Rows are points. A path goes straight from each point to the next, and from the last back to the first. The post is the endless flat space through its rows: a point in 2 columns, a line in 3, a plane in 4, and so on, so that a path can go around it. How many times does the path go around the post? Going back the other way cancels.

Post, one row:
[[-11   8]]
Path, 25 rows:
[[-35  66]
 [-49 -10]
 [-13 -53]
 [ 20 -18]
 [ 22  25]
 [ -3  38]
 [-27  30]
 [  1  26]
 [ 48   5]
 [  6 -35]
 [-54 -48]
 [-41   9]
 [-30 -30]
 [ 11  -8]
 [ 17 -34]
 [-40 -33]
 [-82   9]
 [-25  44]
 [ 31  72]
 [ 33 -10]
 [-21 -66]
 [-52 -10]
 [-58  48]
 [ -8  81]
 [ 38  69]]
Times around: 1

Post (5 x 6):
[[ 43   0  42 -30  23   4]
 [ -4  14  11  43  -9   1]
 [  7 -22  19  -1  20 -21]
 [-46  -5 -33  -6   6 -19]
 [-20  22   1  -1  25 -22]]
Path, 20 rows:
[[-32  -3  13 -44 -13  28]
 [ -8  23  30 -25 -24  66]
 [-32  35 -20 -59   2 -18]
 [ 27 -30  -2 -52  36 -40]
 [ -9  19 -29 -24  48 -16]
 [ 14   0  47  49  15  -7]
 [-31  -3  -8 -95  36 -20]
 [-27  11  27  42  34 -41]
 [  7 -43   5   8  28 -19]
 [ 11 -19 -25 -38  40 -21]
 [  1   8 -34  -1   1 -24]
 [-20  82  15  32   4 -49]
 [ 17   9  49  -7  -8  17]
 [ -7 -41  34  30  41 -21]
 [-12   4 -32  49 -21  -3]
 [ 44 -54 -19 -30  17  -6]
 [  9 -13   8 -36  49  -7]
 [ 17   1  62 -39  18  36]
 [ 24  30  58  13   5 -25]
 [-31   3 -13  51 -37 -34]]
Times around: 0

Post, 8 rows:
[[-35  21 -39 -34  23   7 -18  21  31]
 [ 14  29 -19 -52  12 -24   9  36  -3]
 [  1  50 -26 -21   8 -20 -18 -24  21]
 [  9  58 -18 -25  42  13 -38 -26   9]
 [ 24 -12   1  26  40 -17  -6   6  13]
 [ 31  -1   5   2  37   0  40 -12   7]
 [  5  22   1 -58 -12  -5 -11  -5  -5]
 [  8  15  38  56  -4  -9  34  32   8]]
Path:
[[ 40  66  28  27 -19  -2  61 -58 -14]
 [ 60  46  -4   8  41 -37  16  29 -42]
 [ -6 -35 -29  13   5 -17  -4  56  26]
 [ 14  44 -17  16  21 -32 -28 -23  42]
 [-16  51   7  38  25 -19 -26 -25  44]
 [-19  31  15  56   4 -44  -3 -36  13]
 [-14 -21 -46   2   0   7  56  60  16]
 [ 66  20  33 -30   5  25  48 -38   6]
 [ 24   1 -24 -66  59 -12  21  38   0]
 [  5  19  20 -62   6 -26 -35  18 -48]
 [ 12  48 -30 -12  22 -16  21  51 -11]
 [-37  29  -9  31  44   1  -4 -16  25]
 [ -9  16  -4  -9  83   3 -30   9  44]
 [ 28 -34 -20   2  30 -44  31  55  24]
 [  6  15   2   0 -40   9  26 -32  -1]
 [ 39  19  47 -24  15 -11  10  52 -54]
 [ -7  49   4  30  36 -30 -15  35  19]
 [ 28  -1  -5 -16  30 -70 -22  17  10]
 [-27   3 -64   7  62 -16 -24  16  30]
 [ 45  95 -72 -11  62  -9 -30 -13  -5]
 [ 64  45  37 -34 -60 -18  25  56 -38]
 [ -1 -17 -70 -46  26 -51 -48  -1  -2]
 [ 13  12  -6 -56  22 -16  10 -40  -3]
 [  4  42  31 -49 -10  20  24 -26  17]
 [ -6  42 -35 -32  22  32  27  19  27]]
Times around: 0

Post, 11 rows:
[[ 11   8 -10   9  18  10  46  -6  14 -23  13   5]
 [  6  29  78  -2 -20 -17 -16 -66  34 -22 -39  -3]
 [-12  56  39 -36   3  11  11 -15 -10 -10 -31 -11]
 [ 86 -54  38 -16  -7  32 -13  52  -4  39  27  43]
 [-21   7  67  23  -8  -2   4 -29  36 -33 -38 -28]
 [-41   7  10 -12  27  24  40  -7  -4 -43 -24  37]
 [ -9  -7  -5 -50 -11  43  26 -35 -19 -30 -19  -8]
 [ 26 -21 -18   1  34 -21 -20  -2  20  -2  -6   1]
 [  3 -28   8  15  16 -31   1  -2 -16  -6  22  20]
 [ -8   6 -36 -16  -8   1   3   8  16 -30  -9  27]
 [  9  45 -63  16  -4  54  27 -17 -27  -1 -52   4]]
Path, 25 rows:
[[ 18  29 -44 -13 -52  25  46  -2   3   2  -2  24]
 [ 15   6 -77 -14  26  36  24   2   4 -40 -75  27]
 [ 32  44  14  14  14  -3 -22 -28  20 -33 -15  40]
 [-16  15 -65  36  13  22  17  -7 -31 -14 -14  45]
 [ 22  47 -36  21  36  27  44 -13  38  32 -20  -6]
 [ 48   4 -60  63  47  35  91  57  15  22 -16 -63]
 [ 68 -42 -81  -3 -17 -28 -33 -54  31 -30   8 -39]
 [-13  31  29  13  33  62  46   7 -28 -19 -36   7]
 [ 30  36  32 -31   7 -24   8 -30  -4 -11 -15  35]
 [-11  19 -35 -20 -15  37  37 -65  15 -30 -43  -7]
 [ 33   3   2 -10  32  48 -21   7  92  -4 -26  10]
 [-32 -40  36 -78 -14  31 -29  -2 -19 -50 -12  36]
 [ 19   3  16 -57  -1   7 -25 -22   4 -25 -56 -12]
 [ 53 -24  -5  22  23  10 -18 -15  16  29 -47  24]
 [-42  -3 -13  -8 -15 -20  42  -7   2 -12   0  21]
 [ 31  21 -50  46   4  -6  52  -3  -1  -1 -47  -7]
 [ 30  50 -13  -4 -10  55  22  48  -1 -27 -46  54]
 [  2 -56 -53   8  61   4 -49   6   3 -18  11  43]
 [-38  39 -36  39  11  35   1 -23  40 -30 -30 -13]
 [  6  39  93  -4   8  -1 -41 -38 -17 -23 -31  -1]
 [ -3  34 -35  18  43   5  52   8  40 -62 -63   0]
 [  2  79  21 -90 -21  26  21  16  -3  13 -58  29]
 [ 51  -3  43 -73   8  29  13   8  56  27 -38  -5]
 [ 11  25  55  28  -7  44  25 -21 -25 -16 -74   4]
 [ 17 -10 -95  33  21 -25  53 -58   7 -29  -7 -24]]
Times around: 0
